Every row gives one point. To make a cloud, some directions were put in groups of two or more. Within a group, all points are equally far from the middle, so they leave a hole (a ring in 2 directions, a hollow ball in 3). The other directions are filled evenly. Then the cloud was stretched, turned, moved and blurred a little. Count the holes, and give their numbers of directions, smallest first.
(in the rows, 128 means zero)

Cloud, 21 rows:
[[136  70 137]
 [ 63 124 139]
 [122  79 132]
 [156 110 104]
 [ 66 117 112]
 [123 110  97]
 [ 79 110 111]
 [103  91 126]
 [102 109 169]
 [164 127 184]
 [187 132 128]
 [123  76 139]
 [ 84 105 147]
 [143 161 100]
 [138 111  99]
 [ 78 108 139]
 [103 156  74]
 [ 86 104 119]
 [ 92  96 133]
 [123 175 143]
 [112 140  82]]
Holes: 1 (2)

Cloud (27 x 4):
[[104 169 107 111]
 [153 190 132 135]
 [113 157 162 177]
 [122 162  95 108]
 [156 111 151 183]
 [181 166 139 153]
 [134 129 124  78]
 [155 111 122  86]
 [189 142 160 127]
 [186 122 126 105]
 [105 125  93 156]
 [ 87 150 111 151]
 [189 105 134 153]
 [120 176 132  92]
 [175 162 106 150]
 [124 167 183 110]
 [114 191 152 122]
 [135 186 150 104]
 [ 98 121 122 174]
 [176 135 172 111]
 [168 100 169 118]
 [125 109 107  92]
 [131 131  78 126]
 [113 169 100 112]
 [ 80 164 142 140]
 [106 183 128 110]
 [103 135  93 155]]
Holes: 1 (4)

Cloud:
[[121  55 130 147]
 [104 105 100  97]
 [115  64 170  90]
 [123 171 121 161]
 [ 80 113  82 116]
 [100 157 131  96]
 [155 121 116 184]
 [ 97 157 123 143]
 [147  99 137 146]
 [142 138 161 180]
 [164  85 111 134]
 [128 169 137  97]
 [ 81  97 115 144]
 [135 116 128 116]
 [127  60 155  99]
 [116 126  79 108]
 [103  81 141 121]
 [125 146 147 167]
 [ 95 161 156  95]
 [110 144  86 177]
 [123  85 109 177]
 [102  80 135 151]
 [149 115 129 167]
 [ 92  67 171 160]
 [110 110 126 161]
 [ 73 154 148 156]
 [187 115 147 169]
 [ 90 146 151  89]
 [ 92 155 137 106]
 [151  80 141 144]
 [108 159 169  93]]
Holes: 0

Cloud, 52 rows:
[[128  83 146 136 130 158]
 [ 99 177 104 134 157 118]
 [136 146 146 139  84 145]
 [117 150  87 120 124  85]
 [112 150 119 112 195  80]
 [145 146 141  81  92 157]
 [105  85 108 138 112 147]
 [165 156 121 110 186 144]
 [ 95 169 108 119 167 151]
 [ 80  97 104 115  93 131]
 [147  88 140 132  98  92]
 [113  82 141  83  93  89]
 [ 91 105 114 110 161 166]
 [159  88 136  75 123 112]
 [158 151 109 142 110 126]
 [115 132 165  78 148 152]
 [ 97  90  98  81 100 138]
 [158  83 134  71 145 133]
 [123  82 152  69  95 123]
 [ 74 109 114 127 135 143]
 [ 95 170 105 101 102 109]
 [159  89 139  75 160 127]
 [115 112  93 141 154 101]
 [108 127 165 131 121 141]
 [131 130 148 106 150 184]
 [110 104  93  67 138  94]
 [131 151 126  95 163 187]
 [108 166  94  82 109 142]
 [118 173 133  59 148 105]
 [ 99 104 107 107 190 106]
 [149 142 146  98 187  94]
 [ 94 175 111 132 125 101]
 [ 85 154 134  62 161 137]
 [118 161  97  72 140  84]
 [117 141  99  84 129  71]
 [122 115 163 116 140 166]
 [128 149 119  69 139  71]
 [166 100 134  73 144 113]
 [114 174 102  89 201 114]
 [113 133 114  78 200  84]
 [118 168  92 142 139 118]
 [133  88 139  79 108  83]
 [111 121 108 107 118  61]
 [ 96 106 119 115 182  87]
 [ 70 140 134 120 141 131]
 [122  99 158 128 131 162]
 [119  85 154 116  69 129]
 [128 164 141  84  97 107]
 [ 86  93 127 129 144  87]
 [ 81  95 113  70 102 114]
 [122  87 157  91 167 114]
 [136  88 133  67 122 173]]
Holes: 3 (2, 2, 2)

Cloud, 47 rows:
[[ 98 149 139 151  66  83]
 [111 157 118 155 138 146]
 [121 140 147 129 153 143]
 [ 92 152 139 157 147 186]
 [137 119 152 174 173 191]
 [ 82 111 171 150 154 127]
 [118 158 160 181 132 120]
 [ 97 110 176 155 136 133]
 [ 86 180 130  95 119 106]
 [150  95 155 155 141 134]
 [123 111 118 150 107 130]
 [ 81 133  76 126 153 109]
 [ 94 127 185 119 139 169]
 [161 138 170 132 110 147]
 [ 77 158 133 175 113  96]
 [ 76 177 119 151 130 100]
 [ 53 128 142 124 140  91]
 [122 114 178 172 132 186]
 [148 154 145 150 132 140]
 [187 111 131 191 147 152]
 [189 135 119 177 147 173]
 [143  92 219 141 112 160]
 [129  81  95 157 123 100]
 [199  75 146 157 117 115]
 [181 148 136 112 108 189]
 [ 75 132 175 143 121 130]
 [128 142 104 143 130 104]
 [141 163 103 143 115  95]
 [151 144 116 149 188 208]
 [ 93 119  80 129 154 141]
 [127 132 169 140 135  86]
 [142 127 150 169 174 174]
 [101  97 153 109  89  96]
 [104 174 155 100 135 124]
 [173 137 111 134 119 131]
 [166  89 151 128 146 160]
 [154 154 144 131 123 219]
 [158 128 144 157 178  96]
 [ 75 153 107 148  89 135]
 [164 187 152 114 136 172]
 [ 67 131 143  98 132 100]
 [110 127 176  92 105 141]
 [137  98  96 110 109 116]
 [ 95 119 143 184  94 119]
 [141 102 129 177 157 134]
 [168 126 167 105 136 172]
 [ 91 119 111 127 101  97]]
Holes: 0
